Each row of a before or after table is a point. The points were changed in one or more steps. Then noise was added and the rows were shuffled. The steps act on columns, c1 being the first. What was done? A step turns or swaps two columns, mirrors them in a line or flattens them onto one, adds a multiple of one to another, or multiplies or shifts one. Angles are multiples of 10 degrees, from the lower column toward the higher: turns from -170 to 170, lines from 10 to 170 but not 90. Use the fewest steps. Two steps may share a column if one is a turn and the other turns, adds or multiplies; they go together, in the order done. Otherwise the lowest column goes first.

Before:
[[-46 -26]
 [-37  36]
 [-35  69]
 [ 43 -44]
 [ -4 -20]
 [-13  27]
 [-25 -54]
 [-14  21]]
After (8 x 2):
[[ 47  26]
 [ 57  -3]
 [ 20  -8]
 [-11  50]
 [-10  21]
 [-16  25]
 [ 18 -60]
 [-45  65]]
Steps: mirror c1 and c2 in the line at 120 degrees

Before:
[[  6 -10  16]
 [-33  -7 -31]
 [  1 -18  22]
 [  8  -4  18]
 [ -8   8  12]
 [ 12 -12 -11]
 [  4  12  17]
 [-48 -10  20]
 [ 13  -2 -48]
 [ -7  66   4]
 [ 14   0  18]
 [ 15 -20 -10]]
After (12 x 3):
[[-16  10  11]
 [ 28   3  19]
 [-96  -6  21]
 [-66 -13 -29]
 [ 12  -7  17]
 [ 30 -21  -6]
 [ 26 -11 -48]
 [ 16  -2  17]
 [ 23 -14  -8]
 [-14  65  -7]
 [  2 -13  25]
 [  8  14  15]]
Steps: multiply c1 by 2; turn c2 and c3 by -10 degrees

Before:
[[ 43  40  30  82 -26  -1]
 [-25   8 -65  26  13 -18]
 [-25 -29  18  13 -22  50]
 [ 18  57  -2  58  10 -25]
 [-22   5 -38  34  29  25]
 [ -2  33  30 -25 -46   0]
 [ 41  32 -28   7  -8  37]
 [-43 -18 -51 -16 -34 -34]
 [ 21  -9 -52  17 -15 -17]
 [ 25 -14  48 -20  31  64]
 [-19 -26  55   6  -4  29]
 [-31  71  52  28  26  47]]
After (12 x 6):
[[ 35  -1 -36  12  -9  49]
 [-21  55  20  24 -22  20]
 [ 55  -4 -11  24 -14 -19]
 [-30 -26  -2  -2 -47  22]
 [-44  52 -33 -35  32  40]
 [-56 -25  22  15  25  81]
 [-21 -32 -47  95 -26  26]
 [ 43  -8  52   1 -33 -36]
 [  6 -60 -16  53  11  18]
 [-57  38  10   7  -4   5]
 [ 60 -18  37  21  13  -9]
 [ 34  12  29  19  28  22]]
Steps: mirror c1 and c3 in the line at 140 degrees; mirror c2 and c6 in the line at 70 degrees; add -0.5 times c5 to c4

Before (9 x 8):
[[-16  12  23  13 -19  -5  13  -7]
 [ 11   3  12 -29  12  -4 -23  13]
 [  0   6 -19 -30 -25 -13  26  10]
 [ 20  28  10  20  18  -3 -14  -8]
 [ 14  14  20   3  23   9  10 -26]
 [ 13  -8 -20  19   9   1   8  20]
 [-19  -2  13 -10 -20 -27   8 -19]
 [ -3  12 -38 -33   2  13   8   3]
 [ 15 -19  17 -16 -21  -6 -22  -4]]
After, 9 rows:
[[-21  25  42  -5 -14  -6 -15 -10]
 [  1  -7  32  22 -52 -27  -3 -45]
 [ 10  -6 -51 -21  40   1  -9  20]
 [-29  20  32   5   5  -4   8  10]
 [ -3 -11  49 -14  42   9  11 -17]
 [-27  -9 -94  19 -29  14  10  16]
 [  6   8  25 -27  59  -2  30 -12]
 [-27 -26 -49  15 -47 -13   1  -3]
 [ 19 -14  57   6 -29  -6  10 -13]]
Steps: turn c1 and c4 by -120 degrees; add -1.5 times c4 to c5; turn c2 and c7 by 100 degrees; multiply c3 by 2.5; add 1 times c6 to c8

Before:
[[  2  65 -42   9  12  52  34 -39  32]
 [-47  41 -45 -51 -42 -38 -34  -9 -43]
 [  4 -16  45  40  41  61  41 -59  22]
 [-61  17  48  25 -14 -38  40  14  58]
 [ 26 -15 -18 -66 -71   0 -16  -9   1]
 [-21  -1 -21 -49 -50  16  53  44   8]
 [-15   7  20 -58 -29 -25  71  -9   9]
 [ 43  -2  22 -56  54  10  13 -32  18]
 [  7   6   1  47 -27 -63  45 -28 -16]
 [-16 -14  -3  30 -45 -18 -49  51 -29]
 [ 22  20  27 -28 -60  43 -21  40 -26]]
After:
[[ -2  -3  22 -71  75   1  13 -30  17]
 [ 35   7   1  32 -36 -73  44 -27 -14]
 [-22 -17 -17 -67 -52 -10 -15  -9   3]
 [ 28 -16  46  27  32  50  43 -59  23]
 [-30  17  48  56 -32 -46  40  12  58]
 [  7  63 -42   5  11  42  34 -40  33]
 [  7 -14  -3  32 -55 -28 -47  51 -29]
 [-49   0 -20 -25 -41   3  55  45   8]
 [ -2  20  30 -37 -50  34 -21  40 -25]
 [-52   9  20 -35 -20 -35  73 -11   8]
 [-70  40 -47  -8 -37 -47 -35  -9 -42]]
Steps: turn c1 and c4 by -40 degrees; add -0.3 times c4 to c5; shift c6 by -10

Before:
[[-17 -11  28  -1  15  13 -16  -2   4  -4 -12  -6]
 [ 19  13  10  16   7  26   5   1  18 -10  -5 -18]
 [ 14  -4  10   1  30  -9 -20 -16  22  23 -11 -10]
 [ 25 -20  30  -3   1  -5 -10   7   7   1 -16  -1]
 [ 13   4   4   0  11 -11   3 -47  -3   4 -11   1]
 [  4  31  -3  59   6 -25 -20  -9 -14   8 -14 -18]
 [  2  45 -95   0   5 -21  -5  -4 -23  -6  32   2]
 [ 15  -8  26  31  41 -10   1   8   7  -5 -14   3]
 [  5  -7  13  36   6 -18  -5  -2  12  -6  24 -14]]
After, 9 rows:
[[-34  -3  24   0  -3 -48 -22 -18  22  17  -3  12]
 [-14   4   3   0  -1 -10   1 -47   0   3  -2  -5]
 [-21 -19  36  -3 -10 -15 -11  11   6   3   0  -9]
 [-12  -6  19  37 -13 -31  -6  -2  15 -14   2   3]
 [-21  12   4  17 -24   1  -1   3  16  -1   0  -3]
 [ -7  47 -88  -3  -1  17   0  -7 -24 -12   0  -2]
 [ -8  24   9  59 -14  -8 -18 -10 -12  -3  -4  14]
 [-43  -8  25  30   4 -20   2   5  11  -8   0  12]
 [ -1 -12  38  -4   5  12 -16  -4   3  -2  -1  20]]
Steps: turn c1 and c5 by 130 degrees; turn c5 and c12 by -120 degrees; add -0.7 times c7 to c3; turn c6 and c10 by 20 degrees; add -1.5 times c9 to c6; multiply c11 by 0

Before (11 x 14):
[[ -5  42  -4   3 -35 -40  33  -1 -28   1 -31  85 -36 -23]
 [-95  13  16 -11  23  15  35 -17   1  32  17  21  32 -35]
 [ 12  13   8  48  -8 -43 -44 -12  76  30  44 -12   3 -25]
 [-18  47  23 -35  23  41  19  42  85 -15  35  86   8   2]
 [ 10 -48  24 -42 -39  28  23  43  61  21  -8  46  41   6]
 [ -9  -7 -38  50  -8  -3 -18 -58 -26  45   6  25  21  39]
 [ -9  42   2  39 -21  17 -39  10  18 -37 -42   7 -36  76]
 [-26 -51 -18   1 -31  41  27  33  71  -9  10  26 -41   4]
 [  3 -44 -30 -27  -4  69 -36 -57  75 -37 -27 -10  31   0]
 [-18 -30  58   4  46 -28 -10  30   8 -27  -2  17  14  26]
 [  4 -29  10 -20  -6  63 -47 -23 -30  -2  55  15 -28  73]]
After, 11 rows:
[[ 37 -22 -12  45  23  47 -54 -10 -18  29 -19   5 -76  12]
 [-39  57  81   5 -16   8  27  42 -22 -16 -40  38 -81  18]
 [-38 -11  12 -35 -53  -4 -19 -22  32   0 -75  10  25 -53]
 [-84  17  20  -1  10  48  30 -17 -31  32  17  20   5  38]
 [ 21  30  84  29  42   5  13  -1  41   3  48  10  21 -15]
 [ -8  -8  38 -63  20 -27  11  44 -50  21  -9  32 -54 -34]
 [-44 -18  -5 -51   3 -59 -38 -56 -41 -37 -15 -32 -66  -2]
 [-19   7   7  55 -44 -33 -17   8  32 -36  28   4 -23 -66]
 [  5 -25   6 -18 -51  24  13  30 -16 -25  22  58  -6  19]
 [ -6 -37  31  34 -24  11  -6 -58 -15  44   0 -33  31 -34]
 [-46 -40  27 -32  19  -4  20  33  27 -10 -20 -11 -79 -29]]
Steps: turn c1 and c6 by 40 degrees; turn c6 and c11 by -140 degrees; turn c2 and c4 by 40 degrees; mirror c3 and c12 in the line at 50 degrees; turn c5 and c14 by 130 degrees; add -0.5 times c5 to c7; mirror c9 and c13 in the line at 130 degrees

Before (14 x 18):
[[ 39 -21  38  19  47   8  18 -38 -11  34 -22   7 -31   8 -16 -20  10  28]
 [  7  37 -27 -30 -19 -59  -3  31  26 -29  22   6  14 -50  45 -44 -35  16]
 [ -1 -10  48  -1   7 -23  24 -23 -35  20  15   5 -18  34 -14  -7 -27   1]
 [ 23 -14  10 -22  -5 -26  -4 -26   2  38  -4  -7 -11  22 -34  -4 -11  48]
 [ 55  46  49 -20 -36  -6 -17   0  66   4  -7  33  35 -18  13  20  11  -9]
 [  8  47  -9 -33 -24 -24  24  43  -2 -12  38 -19  58 -66  12 -28 -41  26]
 [ 22  41  40   4  15 -27 -41 -17  67  34   1  28  76 -13  17  27 -15 -21]
 [ -4 -13  27  10   9  16 -11  13 -21  34 -20 -21 -15  41   6 -44   0  19]
 [ 11 -27 -11   5  -6  -1  31  -5 -24  39  -8  22  -8  19 -28 -48   0   2]
 [  5 -38  34 -16  22  -2 -10 -16  -1   1   5  -3  -6  13 -39 -42   7   6]
 [  0  13  30  -3  12  15  15 -50  28  29  26   7  -4  23 -12 -31 -28  20]
 [ 25  -7  16 -38  22  16 -18 -15 -19  20   1  53 -13  21 -16  -3  -7  38]
 [  8 -22  19  -1  15   4  14   6  -6  -5 -57   9  -3  31 -24 -41 -37  26]
 [  4 -14  49  12   0 -11  -3   5   6  38   2  29 -16  -8 -24 -39 -23  35]]
After (14 x 18):
[[ 12 -27 -12   5  -5  -1  31 -35 -25 -17  -6  22  -9  34   0 -95   1   4]
 [ 22  41  40   6   5 -27 -41 -26  67 -29   0  28  77 -21  -8  54 -15 -25]
 [ 55  46  49 -19 -25  -8 -17  -4  67  -1  -6  34  34 -23  -6  40  11   3]
 [ 40 -21  38  20  37   8  18 -18 -11 -47 -23   7 -32  17  -2 -41  11   8]
 [ 25  -8  13 -39  25  17 -17 -13 -20 -20   1  53 -11  27  -5  -4  -5  29]
 [  6 -38  33 -15  14  -2 -11   5   0 -16   5  -2  -6  33 -26 -85   6  -1]
 [  0  13  31  -3  12  15  15  -9  28 -58  26   7  -4  24   9 -62 -27  16]
 [ -1  -9  50  -1   6 -22  21 -11 -34 -28  16   5 -18  36  18 -14 -28  -2]
 [  8 -20  19  -1  16   4  15   0  -5   7 -58  10  -3  40   5 -82 -36  20]
 [  3 -14  48  13   8 -12  -4 -37   5  -7   3  28 -16  10 -25 -79 -23  33]
 [ -5 -11  26  10  11  15 -11 -37 -22   2 -19 -21 -17  27  28 -89   0  16]
 [  7  37 -28 -31  -8 -59  -1  17  27  40  23   6  14 -67   1 -88 -34  21]
 [  8  48  -9 -33 -10 -25  24  -3  -3  45  36 -17  59 -59 -25 -57 -40  33]
 [ 22 -14  12 -21   7 -28  -4 -28   1 -37  -3  -7 -11  37 -14  -8  -9  46]]
Steps: turn c5 and c18 by -20 degrees; multiply c5 by 0.7; turn c14 and c15 by 40 degrees; add 0.3 times c7 to c15; turn c8 and c10 by 110 degrees; multiply c16 by 2
